Every row gives one point. To make a cloud, some directions were put in groups of two or more. Within a group, all points are equally far from the middle, so they leave a hole (a ring in 2 directions, a hollow ball in 3). The other directions are filled evenly. Then the cloud was stretched, turned, moved and blurred a little. How many holes are there, and how many directions does each take, smallest first?

Cloud:
-21 -51
43 -39
-28 -41
14 -40
-5 -13
51 -37
-20 45
-16 -31
17 37
3 -33
37 1
28 -40
-15 -26
-28 -12
Holes: 0

Cloud (22 x 3):
3 48 28
-18 -45 -42
-47 29 -28
7 0 -72
16 7 5
-12 -6 -40
20 -7 6
-9 36 41
-16 23 7
-5 62 -21
7 -42 -21
-4 55 14
-31 -32 -13
-16 11 -54
-18 32 33
-16 30 -12
-56 3 49
10 -8 -69
30 46 -40
21 55 15
9 38 9
6 32 6
Holes: 0

Cloud (31 x 4):
46 -27 1 18
35 -37 37 20
-3 35 49 30
-23 -10 -10 53
-29 27 38 22
-36 -23 -7 -30
-14 17 26 50
-48 -12 -22 -21
-16 -26 25 -36
-42 14 -51 2
-5 -36 58 -14
43 34 -24 2
-33 -10 25 40
40 33 -19 -9
-19 -34 -47 20
49 -4 60 22
-5 -50 5 30
30 -30 -25 2
11 50 31 -10
57 -1 -4 22
-46 24 -21 -7
3 22 13 58
-38 9 -57 8
53 21 -18 21
-35 -24 27 34
-43 28 12 0
-14 -47 2 34
-15 -47 43 13
-7 -33 -43 -10
-13 -44 -21 31
29 -4 71 -13
Holes: 2 (2, 2)

Cloud (53 x 6):
10 -17 21 -10 51 -52
4 -3 -8 -14 34 59
10 -11 -57 9 9 41
45 36 24 -31 27 11
33 5 -23 -21 91 -3
43 -8 -36 19 20 21
-47 -19 -12 16 -31 24
-39 -38 -50 -18 21 -20
-47 -11 1 -20 -26 11
-39 -24 -18 -33 39 -32
-24 -34 -34 45 1 -26
3 -41 33 7 11 24
-10 -3 20 -11 -36 -13
11 -59 -33 0 43 36
20 23 41 0 63 -18
-36 -43 -62 9 18 4
8 1 -69 2 -10 7
29 -17 -17 -48 9 23
8 -16 7 -32 37 49
18 50 -5 -62 50 -25
4 -12 -7 -28 97 7
-38 -23 -15 2 18 -48
9 -41 -1 -1 -26 -27
38 1 -4 -36 26 37
-16 -25 -71 -3 -3 17
13 16 38 -19 54 -43
7 -76 -15 -15 37 16
-25 26 -3 -66 34 0
-5 -17 8 34 66 -19
-29 18 -28 -52 46 -17
-17 -35 -8 -3 15 -54
-8 -11 27 -43 45 30
9 3 -10 43 -18 17
-22 -49 1 -24 -23 6
-12 -20 -53 -32 -21 15
7 -37 33 -6 -6 4
-3 -52 10 -9 48 -40
-6 31 1 -70 27 11
28 21 -16 -6 25 49
9 5 43 -8 63 -29
8 41 14 26 13 16
-51 -25 -32 14 31 -22
-36 28 6 3 14 -40
13 -32 -32 -47 56 -15
14 30 4 -36 85 25
-39 -15 3 -23 34 -41
47 -25 -9 -8 9 -27
-26 43 -25 -17 47 30
2 -41 -13 4 -23 -39
11 -19 3 -32 33 49
-46 15 -2 14 23 -30
10 -2 -6 -35 97 6
-42 -15 -23 7 -10 45
Holes: 3 (2, 2, 2)

Cloud:
37 -48 23 33 6 5 -17 51
31 4 32 46 53 23 -29 19
26 -20 -63 1 1 -29 -7 29
35 31 -22 46 -4 9 -11 0
-13 -16 11 37 13 -21 16 -59
24 -33 7 1 -28 -48 41 0
43 16 13 -3 -41 -33 -39 -10
18 48 38 14 6 33 43 20
-30 -7 5 62 -28 -21 -18 36
-5 34 48 -18 -50 43 -1 -12
-51 33 8 11 46 39 36 -7
-4 -18 15 -42 -1 -11 -42 -21
13 52 18 39 26 12 27 42
12 21 23 -1 -15 46 33 53
-16 59 30 41 31 14 27 31
-75 10 -8 38 13 -24 44 -6
27 6 13 -54 32 -3 30 3
-9 -33 -9 7 -4 66 20 6
-33 62 -18 -23 3 -36 -7 11
-7 -48 3 29 -37 -15 -13 49
2 12 41 50 -6 -47 57 7
35 8 12 -39 33 -7 21 41
-46 -54 3 39 -5 -27 20 6
0 13 -14 39 -31 12 -60 37
0 72 28 24 -30 15 33 -16
-7 -18 -1 35 -20 17 -7 72
-16 -68 -12 35 19 11 17 35
22 -8 0 27 54 -31 -46 42
-3 -33 28 -20 25 -54 -11 -25
19 23 31 -12 -5 36 -57 -26
-18 47 -55 -4 34 -29 7 18
-31 7 60 -29 -4 19 5 -30
4 -11 -39 68 29 -41 9 22
31 45 47 -12 3 -11 2 -35
-10 6 25 51 24 -24 -57 15
26 11 3 -4 -35 -59 11 47
2 -16 49 70 11 31 -1 4
41 -12 10 2 -17 -39 23 54
23 -24 23 -48 11 -18 -29 -19
-17 54 -5 11 -17 14 -41 38
24 28 21 -10 54 16 3 -31
-27 8 22 13 55 -72 48 6
-31 -21 18 31 34 23 14 -50
8 -34 -35 0 55 -8 -32 30
-36 26 -4 4 13 -17 -25 50
-52 9 -41 51 -9 -11 18 39
49 28 -2 -33 16 -4 -22 25
1 24 45 45 2 -8 67 17
35 -35 26 56 19 -5 22 27
-12 -40 -23 20 36 -80 9 8
34 -43 10 53 16 -12 21 36
12 21 25 53 -7 -39 -52 -13
30 11 0 5 -10 21 -75 24
-14 27 -5 1 -2 16 73 -25
20 49 -17 -7 38 -17 -34 -6
-33 -28 -10 66 41 -3 2 -12
-12 40 26 63 -6 -22 58 -6
-36 -68 2 -5 -11 -12 29 13
44 -26 16 25 4 -43 3 55
-22 -2 35 9 -43 9 71 2
-15 41 15 -44 -27 24 -29 2
19 -32 -17 -47 18 -36 -16 -1
-5 52 10 11 13 45 1 47
16 66 -21 27 -39 -24 -3 -6
-24 -34 29 -50 -2 1 -4 -3
-23 -47 24 36 -38 -26 7 0
32 -30 -15 21 -27 2 -50 50
32 -12 49 -2 -35 -20 -29 -21
3 0 55 14 -47 28 -15 -33
-3 33 -27 -27 20 -65 -9 21
-7 -38 -43 9 -31 -29 -36 10
-22 0 -41 -35 -22 44 23 19
38 -10 25 -20 -41 23 -51 5
-47 48 -38 -7 -8 24 15 -16
-38 7 12 38 56 10 -25 -23
-5 -27 21 -16 43 -43 66 -12
-14 59 -30 45 -11 0 36 -4
-15 -19 -4 -5 -20 -57 73 7
17 -12 -29 -28 -16 -6 58 23
-13 18 -60 -38 -27 -17 27 24
14 -41 4 6 60 8 39 -8
-5 17 -54 23 11 -51 -15 -16
10 -40 -37 -18 8 -63 20 20
44 -36 10 14 -10 -26 31 38
-42 12 -7 31 51 -67 56 1
-23 28 45 -9 44 -19 67 -25
-3 37 -19 10 -44 30 -29 49
42 -13 45 15 -16 -8 36 -12
Holes: 3 (2, 2, 4)

Cloud, 105 rows:
-18 -18 42 -9 9 -8 7 -25 25
-46 -47 -17 11 -31 -25 27 -65 34
-34 -44 -67 23 6 -24 0 -14 35
-42 -8 -17 8 25 -17 43 15 -59
2 -17 31 22 38 -42 -40 26 -2
-24 11 -67 20 34 -42 -19 -5 12
-59 1 -50 -6 0 -16 -26 47 20
25 50 -22 43 26 20 7 -40 14
5 1 -1 6 -21 -31 -15 47 59
-38 -50 -17 58 -32 -3 55 -36 11
-20 -1 -53 21 -53 -38 8 -26 26
-42 -49 17 -29 18 45 1 -4 -4
-16 15 -4 -29 -20 -22 -19 43 34
-37 -11 -10 56 30 31 -2 -21 -37
12 1 -13 -18 -20 -8 57 7 41
-18 -29 24 -32 -45 12 -5 -40 33
-19 -75 -51 43 8 -51 -11 -35 26
3 10 -42 -2 -8 -69 -19 -30 -19
-36 -6 51 49 9 4 9 39 -6
-1 -16 1 16 26 -24 -13 44 -61
2 -10 11 -20 -12 -4 24 55 -19
-21 -55 -29 -20 7 58 -9 -4 -14
-30 16 -6 14 13 -34 44 7 63
-17 -5 -22 -4 -12 8 7 53 50
-59 3 -33 12 -31 -12 56 35 1
-51 24 -45 12 1 -36 -23 29 12
9 26 -10 25 13 -8 48 -16 30
4 -13 -21 -29 -29 -25 17 7 44
-58 -91 1 5 2 -35 1 -16 11
23 -37 -33 40 -26 -16 21 -1 28
-26 6 -21 29 4 -15 -1 55 -36
-31 -42 -51 57 -21 -6 -2 -34 -27
-15 -92 29 8 7 -8 -17 4 -2
-2 28 -21 19 -20 -39 26 -21 -27
5 -73 -24 44 -23 -24 9 2 -18
-1 -49 -66 0 -11 -39 -26 -43 -1
7 24 7 30 20 49 -18 -16 -10
-15 -36 19 48 -30 -32 -16 -48 -23
0 -12 45 1 -3 12 45 -39 41
-10 -28 -19 31 -46 29 46 -42 12
-67 6 6 39 -22 51 27 -11 7
-27 -56 -35 20 -39 -70 14 -1 -28
3 4 31 45 -42 43 8 -22 23
-46 -16 -14 22 61 25 18 -5 -56
-62 -81 -47 -17 13 -48 18 17 0
-87 -31 16 58 -10 -20 27 -19 6
3 -21 -29 -22 -26 -26 37 -6 49
-48 -13 18 28 3 -42 3 -49 9
-9 -35 -33 46 -23 21 43 -20 52
26 -17 -46 32 -6 -26 -57 16 32
-13 43 -51 -24 -12 -17 -19 -14 -1
-59 -22 36 25 -17 35 29 10 -10
-24 -21 -55 18 -20 17 12 28 -24
-10 -3 -49 47 15 -19 19 24 -12
-40 -14 8 -23 41 43 7 -13 -9
-49 -6 9 83 21 -18 28 -19 -12
10 -50 -37 12 2 -29 -42 29 8
-80 1 -16 12 14 -49 24 21 -33
-28 33 -7 47 22 25 -34 2 -49
-20 20 -38 69 27 -82 -24 -48 -23
-53 -2 -53 22 -4 -47 0 22 -32
10 -40 -56 36 -3 -84 -27 -23 20
-7 -19 -19 37 -27 25 -45 -29 -44
-36 25 4 -56 -51 -9 2 45 -13
-28 10 -46 7 -35 7 56 12 -1
17 33 3 10 -6 -49 -51 -38 -18
-9 -72 -2 26 12 -32 6 -67 18
38 -6 -7 37 -13 -38 1 27 29
27 18 8 2 24 14 -10 -15 -14
27 -13 -72 28 -18 29 8 -33 4
-21 1 32 11 21 -13 -14 -7 28
10 9 39 -8 -4 30 42 -30 18
-23 -19 28 34 34 -35 25 36 13
-20 13 38 -40 -2 -8 26 0 33
23 17 15 29 8 -9 -6 14 -21
-30 -38 -26 4 -15 13 0 36 52
20 -2 -45 28 -67 -18 -17 -30 -4
-17 -78 -6 -11 6 10 -1 -24 -1
-18 -28 -24 31 -25 -91 -13 11 32
-60 -49 28 36 17 37 14 30 -6
8 -4 -16 15 -78 -6 -30 -44 27
-54 -40 -21 55 -41 -4 29 -4 12
-79 10 26 3 1 2 -10 6 -8
-2 -13 -74 26 -2 27 -7 -30 46
-15 10 51 -36 -19 -24 -10 -11 8
-47 -6 -22 22 23 71 -8 -14 -51
-14 24 -27 2 -4 -9 13 24 62
9 -45 -52 6 -7 24 -5 2 -14
-26 4 25 13 -4 -19 -3 62 -43
-16 -13 -1 7 26 -18 -15 71 4
22 -13 26 8 -2 -39 44 6 -1
0 -71 -27 14 -11 -2 21 -7 13
-35 12 63 -21 -14 24 -17 19 48
-19 -14 40 49 -22 -36 -42 -18 -21
-39 -30 -41 -7 -36 48 4 6 -39
-29 -20 42 34 3 -34 -47 -8 25
-23 -50 -60 44 0 -75 -2 -20 36
24 -13 -17 53 51 -22 -2 -56 -42
-24 -58 2 46 -7 16 7 11 42
-22 -59 6 -2 -14 28 -20 29 28
-78 12 32 22 -24 43 14 13 1
17 40 -23 22 -21 -42 -13 -29 -35
-24 -18 -17 46 40 30 -12 -29 -57
-53 -3 49 -15 8 -24 -1 21 23
5 -8 59 38 -7 19 -2 8 19
Holes: 2 (2, 2)

Cloud (99 x 9):
5 -1 -11 -7 -12 -10 36 39 2
46 -27 49 11 20 -27 -34 21 31
-55 -62 -19 -8 2 -16 24 -28 -2
17 -29 41 -30 -38 39 -14 -5 31
-37 -60 30 -39 52 28 21 -31 7
-31 -27 25 38 30 -20 -2 33 21
12 18 48 -59 7 67 -33 -20 10
-20 -22 -6 -12 -57 -44 8 -40 -26
31 -33 -5 -22 -3 38 -6 22 -15
25 -47 33 1 60 -4 12 28 -21
-13 32 1 -17 17 6 21 -7 68
-33 -52 37 -33 57 2 11 -30 -32
25 0 46 15 51 -45 -19 -4 29
-24 40 41 -3 -24 -32 -8 35 30
4 25 40 25 31 67 1 7 23
31 -11 -7 36 60 49 -17 9 17
71 -16 37 18 62 28 -30 17 31
-65 9 8 -26 10 15 31 -47 -21
3 -38 65 16 59 51 -4 12 21
-2 -6 50 30 45 51 13 17 19
-41 15 8 -41 5 -34 6 34 25
25 19 -7 7 34 59 -1 32 20
-24 14 -9 2 -10 -3 -20 42 -18
-41 -30 57 -26 27 63 -12 -32 17
18 5 15 12 31 25 52 -5 36
-8 -60 33 -17 88 -2 6 -4 11
12 13 -20 44 -9 32 -48 -6 -12
-21 -19 1 -51 44 -18 59 -23 0
16 26 38 39 -8 -18 -47 17 59
6 15 34 -18 70 -13 -25 1 51
25 -34 25 41 37 -26 12 -33 14
52 7 50 -17 41 35 -43 33 61
18 -5 9 -49 19 25 -53 0 25
26 -50 4 17 52 -39 23 -27 18
23 38 0 -40 -36 26 -55 3 29
-34 31 16 7 1 -14 24 -6 60
-49 -51 51 -6 43 32 -7 -27 8
-8 -23 12 46 43 44 -38 4 15
-17 23 30 -28 65 54 6 2 47
53 19 31 21 32 10 -55 11 -14
11 24 29 44 40 -2 -14 5 -22
2 26 -14 25 30 35 -44 -6 -11
49 -22 9 -2 36 -5 30 -14 -19
23 -21 -17 17 32 -26 60 11 21
-14 -66 33 13 79 21 9 -2 14
28 -18 16 -30 37 -19 18 37 -1
11 22 50 28 22 -8 -53 37 64
28 50 34 -19 -61 20 -24 -10 28
-57 -28 7 26 19 -31 18 5 1
-44 36 -3 -37 21 -14 35 5 10
41 24 11 32 19 -48 -27 13 6
2 -16 -32 30 -4 2 -14 0 41
-43 -50 20 4 13 -32 -40 1 0
-4 48 44 11 9 19 -4 -4 67
43 -30 39 50 0 8 -53 3 4
-21 37 62 -30 16 64 -46 12 52
-34 22 1 6 7 -12 -53 16 43
-14 3 16 -43 62 24 14 -36 -15
4 -23 -36 12 20 -51 43 -15 -16
6 14 -5 -6 -44 7 29 18 10
-38 -20 45 -55 61 4 39 -15 13
14 16 69 -12 17 5 -35 45 6
-68 8 4 16 7 -8 -14 -23 9
-7 6 67 -43 1 34 -31 -2 -23
10 11 25 47 -27 -4 -47 4 47
-11 -12 63 8 55 17 25 27 -4
18 -42 56 -15 9 13 -37 -15 41
-17 -47 18 16 -17 51 -65 -20 -16
-1 10 22 18 7 37 9 52 15
52 -27 -12 -2 15 18 7 2 39
-9 -37 30 -18 27 23 -70 -25 -22
-33 36 34 -8 -35 34 -75 -13 37
-24 -32 -37 -29 -12 -30 13 -30 21
0 21 32 -39 50 36 -19 -29 -13
7 58 11 -15 26 52 -33 -2 29
4 -24 28 24 92 31 6 35 37
11 3 -12 7 -33 -63 22 -21 12
-10 44 23 -44 -25 10 -19 -50 -6
-24 -38 13 -15 -8 -14 -70 -24 -12
-4 -5 -45 -18 24 -12 18 -16 -20
14 48 33 -9 -17 27 0 -34 -7
2 35 20 -27 -19 64 12 10 33
3 -15 63 -22 -29 48 -37 20 36
-42 -36 -24 -1 -18 -15 10 -56 10
7 5 33 17 55 -29 37 -33 7
16 -3 43 -18 -24 -31 20 -27 23
-15 -12 1 -8 85 -8 56 0 31
-35 40 24 7 -8 32 -66 -19 25
-8 33 26 -57 13 59 3 0 -3
14 22 -8 20 -20 12 -21 41 61
-2 -37 -15 5 -7 -61 30 -42 -7
38 -20 60 45 66 12 -30 23 22
35 -15 64 -32 11 54 -25 24 28
-19 -55 -19 -32 49 -23 28 0 5
32 20 49 23 5 -28 -48 45 48
22 26 38 29 -21 6 -23 -32 -13
11 -53 18 8 3 -45 7 -36 18
-8 -30 23 -8 -31 25 17 11 34
8 -16 51 -6 9 -2 9 -45 42
Holes: 2 (3, 6)
